Each row is a point. A path goes straight from each point to the next, and from the last back to the first. The post is the endless flat space through its rows: a point in 2 columns, a line in 3, a plane in 4, and so on, so that a path can go around it. Count how often the path circles the post. Going back the other way cancels.

Post (2 x 3):
[[ 3.3  2.1 -1.8]
 [-3.8  0.5 -0.1]]
Path (21 x 3):
[[-1.7  2.8 -5.5]
 [-3.1  0.1 -1.6]
 [-2.9 -4.9  0.9]
 [-1.2 -0.9  3.4]
 [ 1.0  3.6  2.2]
 [-5.8  5.6 -2.0]
 [-0.4  2.6 -4.6]
 [-4.0 -1.1 -1.4]
 [ 1.8 -0.8  0.4]
 [-3.6  1.0  4.3]
 [ 2.6  0.0  2.0]
 [-2.5 -1.1  5.1]
 [-3.3  3.2  1.8]
 [ 8.9  7.7 -5.3]
 [-1.6  1.0 -2.5]
 [ 0.0 -1.1 -2.4]
 [-0.7 -0.5  0.2]
 [ 2.1  1.4  1.6]
 [-5.6  1.5  0.7]
 [ 0.6  6.1 -3.4]
 [ 1.7  3.5 -1.8]]
Times around: 3

Post (7 x 8):
[[-2.5 -0.7 -1.3  0.8  4.3 -5.3  3.7  1.1]
 [-3.8 -2.1  0.0 -1.3 -0.2  7.2 -2.1  2.9]
 [-2.4 -0.5  4.5  4.3  0.7 -7.7  2.1 -2.8]
 [-2.0 -1.3 -0.7 -0.1 -2.4  4.6  1.6 -5.4]
 [ 2.4 -0.5 -2.7  0.9 -3.4  0.1  1.0 -2.9]
 [-5.0 -0.5 -1.9 -0.6  5.2 -2.6 -3.2  2.0]
 [ 1.9 -0.2 -1.4 -5.3 -5.2  1.5  0.7 -4.3]]
Path (27 x 8):
[[-4.7  4.7  2.9  1.7  0.9 -2.7 -3.7 -1.0]
 [ 0.3  0.5 -4.5  1.9 -4.7  4.8  2.7  0.4]
 [-3.4  1.3 -0.8  0.4  3.3  2.7  1.6  4.4]
 [ 2.0 -1.8  1.7  4.4  1.9  2.2  0.7  1.2]
 [-1.2 -4.8  2.1  1.7  4.4 -0.8  1.4 -1.9]
 [-4.7 -3.8 -1.2 -0.8  2.5 -4.3  4.6 -4.3]
 [-5.4 -1.3  0.3 -0.9 -5.7  2.6 -3.7 -5.4]
 [-4.1  2.0  3.8  0.0 -2.3 -4.4  3.8 -0.5]
 [ 1.2  2.3  1.8 -1.7  1.0  0.4  1.6 -3.5]
 [ 0.3  1.6  0.5 -4.0  4.2 -2.8 -4.9 -5.5]
 [-1.9  1.4  3.1  4.6  1.3 -3.5  4.3 -3.2]
 [-3.0  1.1 -1.2  2.4 -1.2  1.4  1.8 -2.1]
 [-3.0 -1.4 -2.0  6.7 -0.4 -2.2  6.0  5.8]
 [-6.3  2.1  1.5  3.1 -1.6  3.8 -1.6 -2.2]
 [ 0.2  4.1  1.1 -2.9  0.5  0.3 -7.3 -0.4]
 [ 4.6 -2.3  0.6 -4.5 -0.2  4.3 -3.1  1.5]
 [ 0.6 -5.3  0.4 -3.1  1.5 -3.0  3.5 -1.5]
 [-3.2 -2.7 -0.6  0.1  1.0 -4.5 -1.5  2.5]
 [-1.3 -4.5  2.5  0.3 -5.2  3.4  0.5 -3.4]
 [-5.1 -1.6  2.0  2.7 -0.5 -1.0  2.0 -3.4]
 [-3.8  2.5 -6.0  1.2  1.3 -1.1 -2.6 -0.6]
 [-1.8  4.6 -6.8 -3.7  2.0  1.7  0.3 -3.0]
 [-0.1  3.8 -1.9  0.8 -5.5 -2.4 -2.7  0.6]
 [-5.2  1.0  6.3 -7.2  0.2 -2.3  2.0 -3.8]
 [ 3.0 -1.0  7.4  4.4 -1.2  1.7  1.1 -3.4]
 [ 1.7 -0.6 -2.2 -3.3  0.1  0.2  2.0 -5.6]
 [-2.0 -1.1  0.3  6.6  3.5  2.0  6.6 -1.4]]
Times around: 2

Post:
[[ 3.0  5.2  0.6 -1.0 -1.8 -1.6  1.9  0.8  1.6  2.3 -1.2 -0.7 -4.1  2.8]
 [-4.3 -6.0 -7.9 -3.2 -0.4 -1.3  0.3  1.6 -2.5 -0.7  6.8  2.6  1.8  6.0]
 [ 5.0  1.4 -3.9  3.2  1.0  2.7  1.5 -4.8  0.9 -0.4  3.4  2.7  0.0 -0.6]
 [ 2.0  0.2 -3.5 -1.5 -2.7  4.6 -2.4 -1.9  2.5 -6.9  4.1 -0.7 -3.3  0.6]
 [-6.8 -7.5 -5.4 -3.8 -1.0 -0.7  9.4  2.4  4.0 -8.4 -6.0  2.6  3.1 -4.7]
 [ 5.6  0.0 -0.6 -3.3  0.9 -4.2 -0.2 -0.5  1.7  1.8 -3.7  4.2 -0.4  1.3]
 [ 0.5  0.8  0.4 -3.2  0.7  2.6 -0.1 -1.6  3.3  4.3  0.8  5.9  0.8 -0.1]
 [ 3.8  2.0  6.5 -2.1 -1.6 -1.8 -1.0  1.4 -0.7  3.4 -5.3 -3.1  7.1  0.0]
 [ 6.2 -6.8  6.0 -0.2  3.2  1.1  6.5  4.3  1.9 -1.8 -3.2 -4.9  2.6  2.5]
 [-6.7  4.3  3.3 -0.7  2.4  5.0 -4.0  3.6 -4.3  0.1 -5.8  1.1  1.0  0.8]
 [ 4.3 -2.5  1.0  2.0  1.2 -0.3  0.1  0.5  3.0  3.3 -1.3 -3.9 -1.8 -0.2]
 [-0.4  3.0  3.0 -1.7  3.9 -3.5 -1.4 -1.8  0.8  1.8  1.3  2.9  2.3 -0.3]
 [ 1.7 -7.2  1.4 -1.0  1.5  1.9  1.4 -2.2 -6.6  1.4  2.3 -1.7 -0.6 -2.7]]
Path, 27 rows:
[[-0.3 -2.7  1.1  2.0  1.0  0.3 -1.3  4.5  4.4  1.3 -2.1 -1.6 -2.3 -0.4]
 [-3.3 -2.2  0.3  4.6  4.0 -0.7 -2.4  1.6  6.6  0.5  6.0  2.6 -2.3  3.0]
 [ 4.4 -3.6 -1.3 -0.1 -4.6  3.9  1.9 -4.4  2.0 -1.3 -3.1 -2.1  2.0 -0.4]
 [-0.3 -4.3 -1.2 -1.0  0.4 -1.4  0.5 -0.1  2.0 -2.8 -1.9 -5.0  4.7  1.8]
 [-0.6 -0.2  2.1 -5.2  4.9  3.2  6.3  5.0 -2.9 -1.6 -0.9 -1.8  1.1  3.1]
 [ 4.9  2.2 -0.8  4.2  1.9  2.7  3.1  2.1 -2.9  0.9  0.1 -0.4  5.4  3.6]
 [ 6.0  0.8  2.4 -1.3  2.5  0.0 -3.8  2.3 -2.6  2.4  4.0  1.8 -1.3  7.3]
 [-1.4 -3.4  3.1 -2.4  1.9 -4.0  4.4  1.1 -3.9 -1.0  1.7  6.3  0.5  5.4]
 [-1.4  0.3 -1.7 -3.2 -1.6  1.6 -0.2 -3.8 -0.8  1.7  1.0  2.8  6.5  4.1]
 [-3.0 -3.4  1.1 -0.8  6.9 -3.8 -0.7 -3.0 -6.6  2.8 -0.7 -0.6 -0.6  3.2]
 [-3.9 -5.5  3.6  0.1  3.2 -1.8  4.8  4.0  5.4  5.5  0.1  1.2  1.7  7.9]
 [-6.2 -1.5  2.0 -4.7 -1.5  3.2  0.9  1.6 -0.6  4.1 -1.9  5.9 -0.8 -1.2]
 [ 3.9 -1.6  2.2 -4.3 -3.6  3.2  0.7  1.4 -2.4 -2.8  1.0  0.5  3.0 -0.6]
 [ 2.3 -0.1  2.4 -2.1  3.1  4.8  3.9  3.9 -3.3  4.4  1.2  2.0 -1.3  2.3]
 [ 6.1 -6.2  1.2 -0.4  6.0  0.6 -1.9  0.3  0.7 -3.6  0.1 -2.6  8.5  2.1]
 [-1.6 -8.1 -1.6 -5.7  1.9 -4.2  4.9 -2.3 -1.1 -3.7  1.1  3.0  1.7  1.9]
 [-2.3 -2.3 -2.5  0.1 -3.8  0.0 -0.2 -2.6 -0.8 -0.6 -0.9  2.4 -3.1  0.6]
 [ 1.4 -5.0 -3.0  1.4 -0.5 -1.7 -2.7 -2.2 -1.7 -0.5  0.0  3.9  1.6 -4.1]
 [-3.3  0.5 -1.1 -2.5 -0.3  1.3  1.4  5.0  0.7  1.9  4.2  2.8 -3.2  0.4]
 [ 4.1 -2.3 -2.9  0.8 -0.9  2.6  2.2  0.3  0.0 -3.1 -1.3 -2.9  2.1 -1.3]
 [ 3.3  2.4 -4.5 -0.8  0.6 -2.7  0.8 -6.9 -1.3 -5.4  1.7 -2.4  3.3 -1.2]
 [-4.4  3.3 -1.8  1.8  3.6 -3.9  1.3 -4.0  1.0  5.0 -0.2  3.3 -0.8  1.1]
 [-3.0  1.1  0.8  0.9 -2.1  1.9 -0.7 -0.5  6.1  2.3  2.3 -0.9  4.7  0.4]
 [-3.3 -4.0 -0.6  3.5  1.2  3.8  0.6 -2.3  2.2 -4.4 -2.6 -1.4 -3.2  0.7]
 [ 0.7  3.5  1.0 -1.3  0.7  5.6 -1.8 -4.5 -1.5  0.2 -2.7  0.5 -0.5 -1.3]
 [-3.0  0.3  1.4 -0.1  4.0 -0.4 -0.7  1.5  0.8 -0.6 -3.4 -2.9 -0.6 -1.9]
 [ 2.4  0.8  0.3 -2.4  0.4 -1.2  5.3  2.0  8.2 -4.0  3.0 -5.3 -2.4 -3.9]]
Times around: 0

Post, 17 rows:
[[-9.6 -2.2 -1.0  1.0 -3.7  3.5 -0.2  3.2 -0.9 -0.2  3.2 -1.8  3.3 -1.7
  -0.4 -1.7  1.8 -3.1]
 [-0.8 -1.1 -3.1  0.1  0.6 -0.1 -1.3  5.1  1.4 -2.6 -1.9  1.5 -0.5  2.2
   2.2  0.2  4.5 -1.1]
 [-3.3 -2.7  0.5  2.5  1.3  1.4 -3.1 -0.3  4.8 -4.7 -3.5 -0.2  1.7  3.2
  -0.8  1.9  1.0 -2.2]
 [ 3.6  1.8  4.8 -5.1 -1.7  1.6  0.3  0.8 -2.5  1.4  1.9  3.2  0.6 -5.1
   3.3 -3.8 -1.9  1.1]
 [-7.3 -1.8  1.8  2.0 -2.1 -0.3  0.8  4.0  4.3  1.7 -0.4 -3.1  1.5 -0.6
  -0.9 -1.6  6.1  2.4]
 [-7.2  1.6  3.5 -0.2 -1.2  0.0  4.2  2.9 -5.0 -0.8  5.1 -3.4  1.1 -2.9
  -1.2  0.0  3.6  2.4]
 [ 2.0  0.8  4.0  0.0 -2.9 -1.7 -2.1 -3.0 -2.8  2.7  3.9  0.5 -1.1 -2.7
   3.5 -1.4 -1.3 -2.7]
 [-3.5 -0.4 -1.9 -1.6 -1.0 -0.2 -5.4  0.3  3.0 -3.6 -4.7 -2.7 -0.3 -0.7
   1.2 -1.0  2.1 -1.6]
 [ 2.3  0.5  3.7 -4.7 -3.5 -2.9  7.9  0.2 -3.0  3.3  2.8 -0.2  1.7 -6.1
   1.8 -0.5 -0.2 -0.7]
 [ 1.1  4.0 -4.9  0.5  2.0 -2.8 -2.8  0.4  8.0 -2.4 -6.1 -0.5  0.8 -0.1
   1.3 -4.1 -2.2  0.5]
 [-4.2 -1.2 -2.2  1.4 -2.7  3.6 -1.8  2.2  5.6 -3.6  1.1 -2.9  1.5  1.7
  -2.0  0.7  3.3  0.5]
 [ 2.3 -4.7 -2.8  0.5  3.9 -1.3 -3.0 -1.3  1.2  0.9 -1.7 -0.2 -1.0 -2.2
  -0.2  4.8 -4.3  4.5]
 [-0.6  3.2 -3.2 -0.1  2.8  1.8 -5.9  0.7  4.1 -0.4 -3.9  0.4  0.5 -1.8
  -0.5  0.4  3.7 -2.6]
 [ 4.3 -1.3 -0.5 -2.0  3.4  1.4 -1.9 -4.0 -2.4  4.3 -0.7 -1.1 -3.4  1.7
   2.3  0.2 -2.5  0.2]
 [ 1.9 -1.2 -1.6  0.1  0.4 -0.4 -2.1 -1.7 -1.8  3.3 -3.3  1.6 -2.3  1.6
  -4.1  2.3 -3.9  0.8]
 [ 1.3 -3.8  2.8 -1.7  1.0 -1.9  1.1 -1.3 -1.2  0.7  2.9 -0.1 -1.1 -3.1
  -2.1 -3.0  0.2 -0.9]
 [ 1.5  1.6 -1.9  1.1  0.7  3.1 -1.3  1.5  4.5 -0.4 -5.7  0.7 -5.3 -1.8
   1.4 -0.2 -0.5 -4.7]]
Path:
[[ -1.3  -2.0  -0.4  -2.3  -0.7  -0.1   2.8   5.1   1.6  -1.9   1.4   1.3
    0.2   1.7   0.2   2.9   4.9   1.1]
 [ -3.2  -4.1  -1.7   0.3   1.1   2.8  -0.7  10.9   3.3  -4.5  -2.3   0.4
   -4.4  -0.3  -3.8   4.7   4.6   0.5]
 [ -1.6  -3.1   7.2   4.3  -0.8   3.7  -5.5   1.3   0.8  -5.5   4.7  -1.8
    0.7   3.8  -1.7  -1.3   3.4  -4.1]
 [  6.6  -3.1  -4.3   2.8  -1.0   1.2  -5.5  -1.5   5.6  -2.1  -1.7   0.5
   -3.2   0.2   2.6   3.6  -2.5  -1.5]
 [ -1.3   2.1  -3.3   1.3  -2.6   0.3  -3.2   2.1  -1.5  -0.2  -0.5   0.8
   -3.1   4.5   4.4  -0.1   6.3  -2.4]
 [  0.3   2.7   3.9  -0.5  -3.5  -4.3   0.9  -2.8   4.5  -2.4  -4.0   0.5
    0.8  -0.9  -0.6  -2.8  -4.1   0.1]
 [ -6.1  -5.8  -2.9   0.8  -3.1  -1.2   4.5   1.2   2.9   3.2  -0.1   0.4
   -2.0   2.6  -5.5  -3.1  -1.8   0.6]
 [ -1.8  -2.1  -2.6  -1.0   1.2   2.3   2.9   0.8  -1.6   4.1   2.6   1.8
   -0.1   0.1  -1.7   2.6   5.3   1.3]
 [ -0.5   1.0   0.4  -1.8  -3.9  -4.8   2.0   1.6  -1.4   0.7  -4.9   0.4
   -5.0   2.2   6.7   1.3  -1.3  -2.7]
 [  0.5   1.6   1.6  -2.8  -5.4   1.3  -5.3   0.6   0.3  -3.1   4.8  -2.5
   -0.1  -1.2   4.0  -1.4  -2.4   2.4]
 [ -0.6   2.1   1.8   0.0   0.0   4.7  -4.9  -1.4   1.1  -5.1   1.0  -5.9
   -1.7  -4.0   5.5   2.0  -1.9  -2.8]
 [  2.9  -2.7   1.6  -2.7   4.8  -6.0   2.9   2.2  -4.6   1.2  -0.5   4.2
    1.9  -5.5  -0.4  -2.5   3.0   0.7]
 [ -5.0  -2.1  -7.2  -3.9  -0.5   6.5  -8.0   0.0   2.0   1.8  -3.1   2.1
    6.2  -5.1  -4.2  -1.3  -2.7   2.2]
 [  0.6  -0.7   0.7  -1.2  -4.9  -1.3   3.5  -0.8   2.9   1.6   1.7  -0.3
   -4.9  -4.4  -2.9   3.9  -0.1  -2.2]
 [  0.2   3.1   5.2  -2.4  -3.8   2.4  -2.3   2.7  -4.3  -1.5   1.4   2.3
   -4.7   1.8  -2.1  -1.4   4.3  -3.5]
 [ -6.1   7.1  -0.5   1.9  -3.8   1.4  -3.7   1.7   2.0   2.2  -1.5  -4.2
   -0.4  -1.8   2.4  -5.0  -2.8  -4.6]
 [  5.5   5.1   7.0   3.1   4.4   1.8   3.0   1.0   2.2  -8.1  -1.6   0.6
   -2.4  -7.5  -1.3   7.4  -0.3   1.4]
 [ -0.4   3.1  -1.8  -1.7   0.3   6.2  -4.6  -1.6  -0.5  -0.4   0.3   3.6
    5.1  -3.8   2.5  -3.5  -2.7   0.8]
 [ -0.6   5.5  -0.8   1.6  -5.8   5.8   0.9   1.3   4.4  -5.5  -1.6   0.4
    0.0  -6.5   6.1   2.4  -4.3  -5.0]
 [  3.4  -4.1   1.2  -4.4   1.0   0.2  -1.6   4.3  -1.9  -2.4  -4.7   0.6
   -0.6  -2.1  -0.8  -1.7   4.2  -1.9]
 [ -1.4   2.4  -3.2  -1.9   1.6   1.2  -0.9   1.2   1.7  -2.2  -6.2  -1.8
   -2.6  -8.5  -1.3  -0.9  -3.7  -6.5]
 [ -1.0  -2.9  -3.7   1.0   2.1  -0.7  -2.3   5.5   3.6  -4.7   1.6  -0.1
    3.1  -1.4   3.8  -4.5  -2.2   4.5]
 [  1.2  -5.4   2.5  -0.7  -0.2   0.8   6.9   0.9   3.0   0.7   0.2  -3.2
    0.2  -6.6  -0.5  -5.7   1.8   0.0]
 [ -5.7  -4.9   3.3   4.0   2.1   2.4   2.2   4.2  -2.4   1.7   7.0   2.7
    2.8   1.0  -0.9  -1.2   3.5   6.5]
 [  0.0  -5.6   4.6  -3.2   2.2  -4.9   0.3  -4.9   5.3  -4.9  -3.0   1.0
   -0.6  -4.6  -4.0   1.8   0.6  -2.7]
 [ -2.6  -3.1  -0.6   2.9  -4.6   1.5  -4.2   0.2  -0.3  -0.3   2.4   3.0
   -0.7   3.7  -0.7  -0.2  -0.1 -10.9]
 [  1.8  -5.0   2.8  -1.8  -0.5   0.5   3.5   2.9   4.0   2.1  -3.0  -0.5
    2.3  -3.7   1.2   0.5  -2.6  -2.5]
 [  2.8  -3.2  -2.1  -0.4   1.3   1.5   5.2   1.5  -1.5  -1.7   1.6  -4.7
    0.4  -1.0   4.9  -1.5  -4.0   3.0]
 [  3.7  -3.4  -0.8  -3.3   2.9   2.8  -4.5  -6.2  -1.9   1.1  -5.1  -1.5
   -4.0  -4.7   2.3  -0.4   2.4  -5.9]
 [ -6.3  -6.0   5.5   1.2  -3.5   2.1  -6.1  -4.8   4.0  -2.8   7.5  -5.1
   -1.5  -2.9  -1.9  -6.0   5.0  -1.8]]
Times around: 4
